Every row gives one point. Each table stands for the endless flat space through its points: a line for two points, a plane for three, and so on. Write the one point that lies in both, or say that there is none.
In the rows, 128 means zero.

First (2 x 4):
[[151 185 128 171]
 [121 135 108 146]]
Second, 2 rows:
[[143 163 114 141]
 [141 164 117 151]]
They share: [139 165 120 161]

First (5 x 6):
[[ 91  76 169 150  99  99]
 [ 91  87 161 181  67  78]
 [ 90  89 161 152 108  86]
 [116 134 121 150 109  92]
 [117 130 123 153 100  92]]
Second:
[[ 92 104 160 160  98 110]
 [110  80 139 160  83  80]]
They share: [ 98  96 153 160  93 100]

First:
[[ 95 149 138 132 104 141]
 [ 76 178 180 120 116 157]
 [134 174 135 130 138 170]
 [110 159 160 156 120 188]]
Second (3 x 6):
[[ 86 162 146 116 121 151]
 [ 83 152 136 102 128 152]
 [ 92 148 150 112 108 141]]
They share: [ 90 164 154 124 112 147]

First (2 x 8):
[[131 162 136 119 139 174 140 152]
 [156 117  86 154 114 154 100 147]]
Second:
[[104 107 104 129  78 186 195 177]
 [150 164 104 119 147 216  87 118]
 [138 139 101 128  94 178 147 143]
 [150 114 133 179 117 152  82 108]
 [152 130 125 154 120 156  98 127]
 [119  99 142 156 106 173 135 147]]
They share: [146 135 106 140 124 162 116 149]

First (5 x 9):
[[139  90 173 107 129 134  83 104 115]
 [130  69 131 103 112 107 145  70 127]
 [112 127 138 102 153 116  94 121  83]
 [147  72 144  98 104 123 106 100 136]
 [114  99 153 107 140 114 106 100 109]]
Second (5 x 9):
[[115 109 160 110 114 109 121 125 138]
 [151  90 179 101 119  91 111  53 120]
 [109  91 159  97 109 111  63  60 103]
 [ 82  63 100 114 163  75 153 108  83]
 [ 79  84 122 105 142 103 125 110 101]]
They share: no point

First (3 x 11):
[[ 74 102 169 123 133 122 168 201  69 202 111]
 [ 80 109 176 125 142 124 163 198  77 203 113]
 [107 130 125  77 106 184 157 144 110 116 155]]
Second, 5 rows:
[[ 84 136 164 116 145 166 128 165  81 126 130]
 [108 133 143  89 118 128 189 151 120 154 132]
 [105 127 139 103 106 121 176 157 122 161 135]
 [ 50 179 152 101 144 136 153 189 107 123 105]
 [ 80 161 158  65 159 167 187 169  98 130 116]]
They share: [ 97 123 150  99 125 158 158 167  98 155 137]

First, 6 rows:
[[ 59 119 143 142 191 176 185 143 117 129 109 133]
 [ 60 125 147 133 173 154 164 140 109 159 136 116]
 [111 111 128 105 169 131 139 121 114 170 186  87]
 [122  90 131 136 146 121 138 119  86 149 182  74]
 [ 92  78 155 181 122 124 153 121  52 128 151  79]
 [140 114 124 151 124  82 112 171  91 184 179  52]]
Second (3 x 12):
[[ 88  99 146 155 127 116 153 120 102 153 162  93]
 [ 89  83 166 172 142 131 168 109 111 143 140 109]
 [128 104 121 130 202 161 153 160  87 128 137  88]]
They share: [104 101 136 145 157 134 153 136  96 143 152  91]

First:
[[107 117 194  88 127 141  79 160 181 182  74 195 156  66]
 [136  65 155 105 145  69  64 181 151 178  49 169 210 104]
 [112 189 177 111 134 111 115 148 148 127 136 162 153  88]
 [119 140 170  78  98 142 127  88 154 146 105 154  95 102]
 [119 116 182  96 131 124  82 151 169 173  78 181 152  72]]
Second (5 x 14):
[[125 131 126 119 119 129 110 141 158 152 125 147 140 125]
 [ 83 133  88 109 131 137 112 121 172 164 109 187 154 119]
 [134 102 175  73 139  64  75 107 122 117  76 173 161  56]
 [167 134 179 136 130  84 123 126 111 177  74 154 122 123]
 [137 126 155 113 134  91 107 122 130 158  85 166 140 103]]
They share: no point

First (6 x 18):
[[174 128 152 112 121  99 100 115 156 153 142 108  98 107  96  87  89 120]
 [177 118 144 136  82  84 125 100 178 164 172  90 119  45 126 109  46 135]
 [150 155 175  93 100 105 119 104 200 160 148 140 101  47 109 127  90 106]
 [121 167 166  95 120  71  80  89 171 145 155 115 100 112 106  89 133  56]
 [186 123 142 109 132 119  83 130 158 138 153  93  99 131 110  58  85 130]
 [169 147 186 107 145 126  92 131 176 153 123 115  60 107  98  98  82 139]]
Second:
[[124 137 138  85  89 155  96  71 163  99 163 167 122  58  94  61 133  62]
 [211 110 122 100 134  59  80 115 137 160 161 103 101 111  41 111  38 117]
 [188 143  93 108 143  80  58  89  98 153 104 127  60 110  63  68 112  95]
 [ 92 164 214 107  82 133 119 109 236 123 163 113 116  75 149 115 140  88]
 [147 160 138 137 110  88  67  63 142 156 134 118  95  96 102  66 138 100]
 [ 73 187 224 122  87 134 116  87 221 137 140 127 100  76 177  76 181  82]
 [138 178 120  84 157  97  85  71  91 168  87 135  68 124  96  82 150  52]]
They share: [152 146 164 106 120  90  96 105 167 153 144 114  94 100 100  96 102  99]

First, 5 rows:
[[ 94  72 149 136 131 112 122 110  45 147 128 110 103 146 174  96 149 166
  141 167]
 [107 151 161  96 101 139 101 104 154 173  36  92 158  87 134 115 119 107
  114 160]
 [ 94  73 161 128 126  94 111 123  40 161 126  97  96 151 176  95 138 182
  138 172]
 [ 95  94 109 140 162 160 137  86 110 131 109 124 163 105 133 116 183  76
  172 131]
 [ 74  89 129 132 118 199 146  60  93 101  91 154 154 124 139  79 169  97
  127 140]]
Second:
[[ 91  70 174 119 138 111  85  81 129 190  75 109 137  75 199 120 115 141
  107 159]
 [103 105 146 134 119 137 132 122  81 135  91  92 134 138 126  98 162 113
  142 155]
 [ 86 103 123  57 117 112  86  86  94 219  82 165 129 100 161 113 152 169
  160 159]
 [ 90 135 153 155 127 144  97  73  86 139 116 108 131 101 154  91 114 171
  138 136]
 [ 68  89 118  88 187 124 112 105 149 183 121 109 163 119 187 137 141  97
  167 176]
 [104 117 118  96 121 136 148 129  71 129  99 107 137 155 115  99 175 101
  167 156]]
They share: [ 96 102 146 121 128 130 116 105  95 154  93 105 136 119 149 105 146 127
 140 155]

First (4 x 24):
[[ 97 120 140 152 116 139 122 167 168  92 104 139 145  97 169 119 142 116
   94 111  70 184 160 167]
 [ 98 133 120  79 155  95 113 149 112 139 169 174 125 154 164  62 106 162
  120 100  69 139 138 130]
 [ 94 154 146  94 146  92 107 156 115 148 160 162 138 136 128  66 120 160
  139  97 101 135 133 146]
 [ 95  90 104 120 130 125 120 149 158  96 126 153 129 127 211  97 106 118
   66  97  34 178 166 131]]
Second:
[[ 85 137 148 138 124  97 107 155 159 113 128 141 158 109 139  89 116 126
  124  89 100 151 157 138]
 [ 79 176 158 125 138 147 130 133 162 134 143 141 163 110 141  40 166 102
  129  56  93 181 138 151]
 [ 75 147 159 131 105  99 105 169 171  88 134 130 168 131 119  88 121 130
  140 114  99 164 172 120]
 [ 81 141 144 124  99  61 101 201 161  89 131 160 137 135  97 114  90 135
  130 106  77 189 201 119]
 [101 111 125 117 115  68  99 200 128 129 117 174 102 112 127 133  85 139
   81  91  61 187 181 161]]
They share: [ 89 132 146 129 124 110 108 158 149 123 126 141 147 109 145  91 124 127
 108  91  91 160 151 152]
